Each row is a point. The ring and each string are closed loops that go straight from each point to the next, and from the last back to the first. Before rounding, they use only three directions, however many columns there are. How many times does the string pass through the ring? Passing back the other way cancels.

Ring (8 x 4):
+0.16,+0.18,-0.08,+0.85
+0.02,+0.42,-0.35,+0.53
-0.24,+0.47,-0.43,+0.12
-0.46,+0.37,-0.30,-0.16
-0.55,+0.16,-0.12,-0.20
-0.48,-0.13,+0.01,+0.04
-0.19,-0.26,+0.05,+0.52
+0.00,-0.15,+0.05,+0.76
String, 16 rows:
-0.38,-0.17,-0.26,+0.19
-0.25,+0.06,+0.01,+0.30
-0.21,+0.06,+0.19,+0.37
-0.22,-0.04,-0.18,+0.37
-0.21,-0.35,-0.35,+0.50
-0.06,-0.44,-0.07,+0.77
+0.02,-0.36,+0.17,+0.89
-0.01,-0.07,+0.36,+0.73
-0.11,+0.12,+0.26,+0.50
-0.21,-0.07,-0.11,+0.40
-0.33,-0.37,-0.21,+0.34
-0.46,-0.45,-0.09,+0.18
-0.59,-0.35,+0.22,-0.02
-0.59,-0.19,+0.27,-0.09
-0.65,-0.35,-0.08,-0.14
-0.54,-0.30,-0.21,+0.01
Times through: 1
String:
+0.29,-0.15,+0.01,+1.18
+0.00,-0.20,-0.29,+0.75
-0.07,-0.04,-0.15,+0.59
-0.13,+0.09,-0.08,+0.45
-0.08,-0.20,-0.33,+0.63
+0.11,-0.26,-0.14,+0.94
+0.17,-0.19,-0.06,+1.02
+0.04,-0.12,-0.22,+0.78
-0.12,+0.02,-0.24,+0.50
-0.04,+0.17,-0.02,+0.57
+0.04,+0.26,+0.08,+0.66
-0.05,+0.16,-0.16,+0.55
+0.09,+0.40,+0.13,+0.68
+0.22,+0.50,+0.09,+0.83
-0.03,+0.36,+0.05,+0.51
-0.10,+0.15,-0.32,+0.46
-0.01,+0.14,-0.55,+0.58
+0.22,+0.40,-0.47,+0.83
+0.19,+0.35,-0.43,+0.80
+0.00,+0.11,-0.51,+0.60
+0.03,+0.10,-0.49,+0.66
+0.24,+0.22,-0.32,+0.94
+0.37,+0.30,-0.04,+1.12
+0.33,+0.39,+0.31,+1.05
+0.15,+0.29,+0.25,+0.82
+0.37,+0.15,+0.32,+1.21
Times through: 0

Ring:
-0.11,-0.18,-0.24,+0.59,-0.02,+0.72,+0.23,+0.05
-0.01,-0.01,-0.45,+0.58,+0.42,+0.08,-0.34,+0.29
-0.16,+0.44,-0.29,-0.11,+0.38,-0.63,-0.15,+0.49
-0.18,+0.42,+0.04,-0.58,+0.03,-0.51,+0.32,+0.29
-0.01,+0.05,+0.31,-0.71,-0.25,+0.02,+0.62,-0.13
-0.02,-0.25,+0.22,-0.14,-0.38,+0.74,+0.72,-0.28
String, 28 rows:
+0.21,-0.09,+0.28,-0.72,-0.02,-0.14,+0.26,-0.22
+0.18,-0.10,+0.52,-1.04,-0.30,+0.00,+0.66,-0.37
+0.01,-0.07,+0.52,-0.90,-0.51,+0.29,+0.95,-0.34
-0.39,+0.25,+0.08,-0.18,-0.41,+0.34,+0.88,+0.16
+0.01,-0.08,+0.10,-0.21,-0.13,+0.28,+0.41,-0.10
+0.39,-0.52,+0.30,-0.37,-0.09,+0.49,+0.25,-0.52
+0.16,-0.54,+0.37,-0.18,-0.49,+1.07,+0.80,-0.57
-0.29,-0.24,+0.18,+0.22,-0.70,+1.29,+1.15,-0.23
-0.33,+0.06,-0.06,+0.22,-0.32,+0.63,+0.70,+0.12
-0.11,-0.02,-0.08,+0.11,-0.06,+0.35,+0.33,+0.06
+0.16,-0.38,-0.08,+0.29,+0.06,+0.61,+0.08,-0.19
-0.08,-0.31,-0.28,+0.80,-0.03,+0.95,+0.20,-0.01
-0.39,+0.00,-0.47,+1.03,-0.07,+0.88,+0.33,+0.32
-0.25,+0.09,-0.30,+0.48,+0.04,+0.37,+0.22,+0.28
+0.04,-0.05,-0.11,+0.04,+0.15,+0.11,+0.04,+0.05
+0.33,-0.29,-0.27,+0.30,+0.52,+0.04,-0.54,-0.03
+0.23,-0.17,-0.15,+0.05,+0.35,-0.01,-0.27,-0.02
-0.30,+0.28,-0.26,+0.21,+0.05,+0.05,+0.25,+0.38
-0.40,+0.51,-0.54,+0.45,+0.35,-0.32,-0.10,+0.70
-0.16,+0.48,-0.59,+0.30,+0.69,-0.76,-0.58,+0.70
+0.17,+0.22,-0.37,-0.06,+0.75,-0.83,-0.72,+0.38
+0.20,-0.02,-0.11,-0.18,+0.38,-0.31,-0.27,+0.07
-0.24,+0.35,-0.17,-0.10,+0.09,-0.23,+0.21,+0.36
-0.56,+0.80,-0.21,-0.28,+0.01,-0.61,+0.43,+0.70
-0.38,+0.77,-0.05,-0.70,+0.08,-0.91,+0.34,+0.58
+0.17,+0.13,+0.12,-0.72,+0.22,-0.57,-0.01,+0.03
+0.02,+0.09,+0.05,-0.38,+0.06,-0.16,+0.20,+0.05
-0.17,+0.18,-0.03,-0.15,-0.06,+0.04,+0.38,+0.17
Times through: 1

Ring, 6 rows:
+0.19,-0.15,+0.16,-0.18,+0.24,+0.20,-0.41,+0.28,+0.29
+0.43,+0.85,+0.08,+0.01,+0.73,+0.27,-0.25,+0.27,+0.43
+0.37,+0.93,-0.05,-0.14,+0.64,+0.12,-0.06,-0.18,+0.47
+0.08,-0.13,-0.19,-0.55,-0.05,-0.10,-0.04,-0.58,+0.35
-0.03,-0.92,-0.22,-0.70,-0.44,-0.08,-0.22,-0.34,+0.23
+0.00,-0.90,-0.06,-0.55,-0.31,+0.03,-0.36,-0.03,+0.21
String, 8 rows:
-0.08,-0.61,+0.39,-0.29,-0.01,+0.01,-0.34,-0.24,+0.26
+0.17,-0.07,+0.08,-0.26,+0.21,+0.13,-0.30,+0.05,+0.32
+0.39,+0.39,-0.13,-0.20,+0.41,+0.23,-0.28,+0.31,+0.37
+0.62,+1.08,-0.40,-0.15,+0.68,+0.30,-0.16,+0.40,+0.45
+0.32,+0.36,-0.25,-0.35,+0.28,+0.11,-0.14,-0.04,+0.38
+0.05,+0.11,+0.21,-0.27,+0.26,-0.03,-0.12,-0.51,+0.37
-0.18,-0.65,+0.14,-0.57,-0.24,-0.21,-0.08,-0.87,+0.30
-0.23,-1.56,-0.14,-0.85,-0.77,-0.17,-0.28,-0.47,+0.16
Times through: 0
